Rows are points. Each copy is the shape, with its points in the same order, turned, moved and blurred by noise. Is it also mirrored, or only turned?

Shape (7 x 3):
[[-39   5 -14]
 [  8 -25 -19]
 [  7 -15   5]
 [ 25  31 -32]
 [-39  29  11]
 [-15  11   6]
 [ 24 -29  63]]
Copy 1 (7 x 3):
[[-15 -22 -26]
 [-24 -20  21]
 [ -1  -8  18]
 [-52  33   2]
 [  8  -2 -43]
 [ -1  -1 -12]
 [ 49   5  47]]
Copy 1 is: mirrored
Copy 2 (7 x 3):
[[ 17 -36 -16]
 [  9 -17  29]
 [-11  -1  12]
 [ 49  27   8]
 [ 15 -12 -45]
 [ 10  -9 -22]
 [-64  27  -4]]
Copy 2 is: only turned
Copy 3 (7 x 3):
[[ -2  41  38]
 [ 24   1  10]
 [  2  -3   8]
 [ 11  41 -36]
 [-36  44  30]
 [-19  24  16]
 [-38 -54   9]]
Copy 3 is: mirrored

Shape (9 x 6):
[[ 13  16  -9  -6  33 -45]
 [-41  52  -9   4  37  -1]
 [ 28   2   5  -3  10  -9]
 [ 36  16  20  11  32 -26]
 [  0 -57 -35 -11   9   1]
 [-32 -20 -27 -41 -22  15]
 [ 22 -22  45 -17  -9   1]
 [ -4 -10 -19 -16 -23  21]
 [ 39 -13  36 -45  -1  30]]
Copy 1 (9 x 6):
[[ 10 -37   2 -19  30   0]
 [ 56 -21  28   6 -14  17]
 [ -9 -13 -30  -7   6   4]
 [ -4 -38 -26 -32   4  19]
 [-33   6  -9  53  40  12]
 [ -3  25   5  60   3 -26]
 [-45 -17 -32   9 -29 -12]
 [ -5  30 -17  33  -3  -9]
 [-23 -19 -68  29 -29 -20]]
Copy 1 is: mirrored
Copy 2 (9 x 6):
[[ 37  30  -2 -20  47  18]
 [ 54  66   7   3 -19  -1]
 [ 27  -6  -3   7  25  14]
 [ 58  -8  -6 -15  34  18]
 [-27  -9  56  -9  24  -4]
 [-21  25  33  38  16 -31]
 [ 14 -35 -18   1  28 -31]
 [ -7  -2  20  40   6  -5]
 [ 35 -42   2  34  31 -41]]
Copy 2 is: mirrored

Shape (11 x 8):
[[ 20  55 -57 -39  34 -12   6   8]
 [ 34 -19  12  12  35  -3  29  12]
 [ 11   0  -5  24 -91   8  -1  -2]
 [ 29 -32 -22  20  24  18   4 -51]
 [ 32 -17 -45  -2  21   7  35 -21]
 [-24 -21  -6  28  10  -1  11  11]
 [ 17   9  -6  -5 -13 -17  32 -33]
 [-10 -25  -6 -16 -15 -23   4  15]
 [ 28 -36   1  16 -49   4  18 -25]
 [ 29  27  -3 -25  18  15 -16  15]
 [ 22 -21 -19   8  -1 -88 -20  18]]
Copy 1 (11 x 8):
[[-20  41   7  -7  36  18 -54  21]
 [ 42 -30 -16 -20  -7  10 -45 -21]
 [-26 -14 -29 -40 -30 -50  49 -17]
 [ 50 -23 -31 -10 -25 -35 -36  40]
 [ 24 -14 -34 -37   5 -10 -49  32]
 [ 37 -34  18 -33  -7   2   8  10]
 [-22 -30 -15 -18 -21 -14 -33  15]
 [  1 -41  -6 -12  21   0  14   0]
 [  5 -44 -47 -28 -24 -44  11  -2]
 [ 11  25 -16  14   3  17 -21 -10]
 [  1 -47  28   1  55 -48 -24 -29]]
Copy 1 is: mirrored
Copy 2 (11 x 8):
[[-60   6  21  26 -15  15  39  61]
 [-14  57  15  12   5  -3 -13 -14]
 [ 35 -42 -19   5 -58   5 -41 -11]
 [ 11  18  43  26   8  32  19 -28]
 [-13  27  53  19  -3  41  -6   7]
 [ 40  30  15   3   5 -26  -5  14]
 [  6  25   1  -1 -26  43  -2   9]
 [ 19   2 -16  10  16   7 -26  29]
 [ 33   1   6  11 -23  28 -42 -28]
 [-46   2  -5   3   0  -6  10  10]
 [ 16  34 -39  69   5  10 -25  38]]
Copy 2 is: only turned
Copy 3 (11 x 8):
[[ 70 -51  -6  55 -11   3 -27 -28]
 [-16 -17  -2  10  26  -8 -45   7]
 [ 14  30  22 -52 -36  33  13   6]
 [ -8  -7  14  36   1 -34  18  40]
 [ 28 -35  -6  17  -9 -24 -14  35]
 [  5  18 -24 -13  31 -25  -2 -18]
 [ 30  12 -11  16  -8  18 -21  29]
 [ 14  -8 -20 -12  27  19  12  -4]
 [-10  16  12 -30  -8  15   6  43]
 [  8 -24   7  50 -13  29 -25 -33]
 [ 59  -9  34   2  73  32   9   6]]
Copy 3 is: only turned
Copy 4 (11 x 8):
[[ 38  -4  38 -63  17  32  12 -52]
 [  6  -7 -19 -45  10 -10  -6  14]
 [-25 -12 -18  35 -59  26   3 -36]
 [ 11  -8 -13 -11  17 -59   3 -43]
 [ 24 -35   2 -33  13 -25 -15 -38]
 [ 10  17  18   0  -9 -17 -16  13]
 [ 33 -17  -8 -24 -31  -8  23 -30]
 [ 11 -12  19   6 -10  19  18  16]
 [-11 -25 -29  20 -33 -15   4 -26]
 [-17   6  17 -48  14  18  31 -34]
 [ 60  -3 -19  25  26  42  10  14]]
Copy 4 is: only turned

Shape (15 x 9):
[[-10  44  26 -32   1 -37  17 -22  -6]
 [-34 -25 -31 -10  14 -35 -20 -22  14]
 [-33  48   0 -51 -16 -40 -11 -14 -14]
 [-20  -4 -39   9  22  32  -1  40  36]
 [  3  29  -9 -10 -13   4  15 -53   8]
 [  5  19   0 -11  -4  -6  49 -10 -26]
 [ 22  26   7 -11 -13 -19  17 -19 -36]
 [ 14  22  32 -13   3   3   4 -27 -40]
 [-22  21  11  39   6  39  45  15  35]
 [-37 -30  -8 -10   6   0 -49 -29  22]
 [-48  54  -8  29 -12  26  18   4   0]
 [-32  -3 -29   5   2  -1 -20 -38 -28]
 [ 24  28 -24 -34  22  -5   6 -20   8]
 [ 25 -37  23 -56 -32  20  36  -6 -31]
 [-17   6  -9  20 -46  13  11  35  20]]
Copy 1 (15 x 9):
[[  9 -24 -12   0 -37  32  34   2 -41]
 [ 23 -32  46 -18   7  39   3  38  13]
 [ 24 -43 -30  12 -32  49  31  21  -8]
 [-29  -8  14 -51 -25  -3 -40  48  35]
 [-23  -3  -3 -13   4  15  52  28 -19]
 [  9   9  -1 -22 -40 -10  46   3 -10]
 [ 14  25  -8   7 -24  12  42   3 -15]
 [ -7  26  -6  -1 -23  36  39 -24 -10]
 [-34   8 -12 -87 -18 -16 -10  18 -20]
 [ -6 -30  31 -20  32  56 -10  17  25]
 [ -9   5 -45 -74 -22  24  15  37  -1]
 [ 13   4  16 -29   7  53  37  28  30]
 [-28  -5  20  15 -36  14  28  36  -6]
 [ -4  -6   4  15  -8 -33  38 -52  27]
 [  8   3 -34 -42   6 -22 -25  25  10]]
Copy 1 is: mirrored
Copy 2 (15 x 9):
[[ 33  17 -57  42   0   9   2  33  -5]
 [ -4 -26 -20 -33 -17   9  22  29   5]
 [ 50  13 -43  26   6  -3  16  67  10]
 [  3 -19  28 -12  29  12  21 -30  42]
 [ 50  -6 -12  20 -11  38  -7  10 -25]
 [ 10  12 -17  44   1  28 -39  16   6]
 [ 31  14 -28  25   0   5 -45  25 -13]
 [ 26  -2 -22  44  -1 -17 -33  15 -32]
 [ -9  14  15  32  44  46  12 -44  -5]
 [  6 -28   6 -32  -9 -12  47  19 -23]
 [ 19   0   6  29  66  42   9  12  -6]
 [ 12 -41   4 -13   8  13  -8  44 -21]
 [ 51 -19 -25  16 -21  11  -9   0  20]
 [  3  35  27  51 -53 -22 -34  19  -5]
 [  6  48  28 -10  37  18   3   0   8]]
Copy 2 is: only turned
Copy 3 (15 x 9):
[[ 36   4  39  28 -23 -51   2   8   3]
 [ 28   4  29  11 -37  40  -7 -30   1]
 [ 32  -3  54  56 -20 -23  29  13   4]
 [ 32  36 -51   1   2  23  21 -35  21]
 [ 32  -2  -4  -1 -53 -15   7  39 -17]
 [ 14 -16   7 -10 -27 -42  12  14  27]
 [-12 -15  28   1 -23 -42  12  33   8]
 [  8 -21  20  -6   2 -35  -8  32 -15]
 [ 63  42 -41 -39  -7 -28  12   0  24]
 [ 44   7  15  14  -3  56 -24 -10 -18]
 [ 69  26  -7 -15  -4 -10  58  17  10]
 [ 30 -27  22  -9 -22  36  25   2 -14]
 [  3  -7 -16  35 -39 -24   5  -3 -19]
 [ -4 -48 -14  17   6 -19 -42  37  50]
 [ 25  43 -15  -3   6  18  23  26  47]]
Copy 3 is: mirrored

Shape (16 x 11):
[[ -3 -26 -13 -15 -56   0  -2  24  -1 -15  -6]
 [-41  39  25  36 -40   3  -7 -31  28  33  24]
 [ 22 -31 -27  -2 -38 -25  -4  12  -1   7   1]
 [ 25 -23 -23 -10 -23   1   1   3  -7  24 -63]
 [ 36   2  -3 -11 -28  13 -20   8 -29  18  -2]
 [-20  32 -27  62 -26 -16 -21 -26  -7   4  29]
 [ 10  14 -40 -15 -29  20  18  17 -26  26 -15]
 [ -4  16 -52 -14  -6 -34  -3 -10 -39  41  13]
 [-28   1  55 -14  43  17 -46  18  -7  15 -24]
 [ 29  23 -33   8 -47 -32  19  12 -33  -8 -18]
 [-12  50 -37   3 -33 -17 -37 -36  18  -3  14]
 [  2  25   7  32   8  10 -23 -10  51   7  31]
 [ 27 -19   8 -31 -18  -9  37  19   1  -3 -36]
 [-40  36  38  17   4  23  -9  30  35  15  -2]
 [-19 -30  30 -14  38  53  11  25  -6 -14 -37]
 [ 22 -43  40 -37  26  45  37  -5 -29 -36 -27]]
Copy 1 (16 x 11):
[[ 39 -34  26 -12  19 -22  19  -3 -21 -24  -6]
 [ 36   1 -37  39  -2   2  17  30 -15  42 -60]
 [ 24  -7  31  -7  -4 -37  35 -13  -2 -13   0]
 [ 24  17  52 -17  21   3   0 -34  20 -15 -16]
 [  6  -3   7  18  23 -33  -4 -13  13 -28 -13]
 [ 39  46 -47  11   1 -29  40  29 -23  10 -30]
 [ 21  -5 -10   1  34   8  25 -37  18 -31 -11]
 [ 28  14 -32 -13 -29 -18  38 -25  38 -27 -12]
 [-13   2  -5  24 -30  32 -69  -2 -35 -21 -19]
 [ 43   7 -10 -28  33 -46  20 -35  16   4   9]
 [ 74  24 -31  20   2 -15  22  39  16   0  -6]
 [  6  23 -12  56  -1   8  20  49 -20  22   2]
 [  6 -34  38 -21  19   5  -3 -30  10   8  13]
 [ 19  -9 -23  47   4  42 -17   1 -49  22 -18]
 [-29 -14  17 -16  20  59 -38  -5 -36 -30 -10]
 [-51 -42  23 -44  35  24 -40  10  -2 -21   1]]
Copy 1 is: mirrored
Copy 2 (16 x 11):
[[ 24   8 -10  24   6  18  -6 -15  21  22 -39]
 [ 26  24  -8 -27  51  -5   4  30  -9 -44  15]
 [ 22  -6 -23   6  -4  18  33 -31  28  21 -30]
 [  9 -13   4   3  20  -6  36 -14  16  76 -17]
 [ 12   1 -31  25  -8   5  20  -2  -5  38  14]
 [ 17   7 -28 -18  41  23  11  -5  44 -31  53]
 [-18   7 -36  -4  13   9   1  -9   3  57  -6]
 [-11   1 -45 -52  -9  34  18 -14  17  31  15]
 [ -4 -29  32   6 -26 -12   9  85   8  18   9]
 [  3 -15 -19  10  30  45   8 -44   2  36   8]
 [ 20  45  10 -27  12  21   3 -27  15  -8  47]
 [-14  27   5   8  16 -21  35  15  16 -48  15]
 [-12 -35  14  19   9   4  14 -28  -9  43 -42]
 [-18  13  20  13  29  -5   2  68   6 -20  -3]
 [-27 -42  23  31  -6 -48 -18  45  27  32 -31]
 [-10 -77   8  41 -18 -49 -26  -2  -9  35 -29]]
Copy 2 is: only turned
Copy 3 (16 x 11):
[[ 23 -11  48  27  17  -5  26 -29  48  -6   4]
 [-24  31 -28  38   1  -8  28  23  25  10 -49]
 [ 21  -3  20   3  16   7  27 -45  45 -34   8]
 [ -8 -39  41 -23  -8  27  11 -19  47 -25   9]
 [-14   1  30  -7  23  31  24 -39   8   1  12]
 [-14  13 -49  35  48   3  -1   3  22 -24 -13]
 [  2 -11  56  -5  30  35  22   1   8 -33  -8]
 [ 31  -1  -3 -12  33  47   3 -20  -5 -42 -25]
 [-18   1  27   4 -45 -18 -36 -32 -31  37  -3]
 [ 11 -36  12  18  32  34  46  -9  15 -40  23]
 [ 22  27 -30  28  27  44   1  21  33   4   2]
 [-18  62 -19  11  -6 -21  -1   6  21  -3  12]
 [ 18 -27  53 -16 -23  -6  48 -21  17 -19  17]
 [-29  29  26  44 -32 -25  -8  18  -7   6 -15]
 [-13 -21  71 -22 -15 -53 -22  -6 -11  16  13]
 [  7 -35  68 -56   7 -53  29 -16 -16  32  30]]
Copy 3 is: only turned
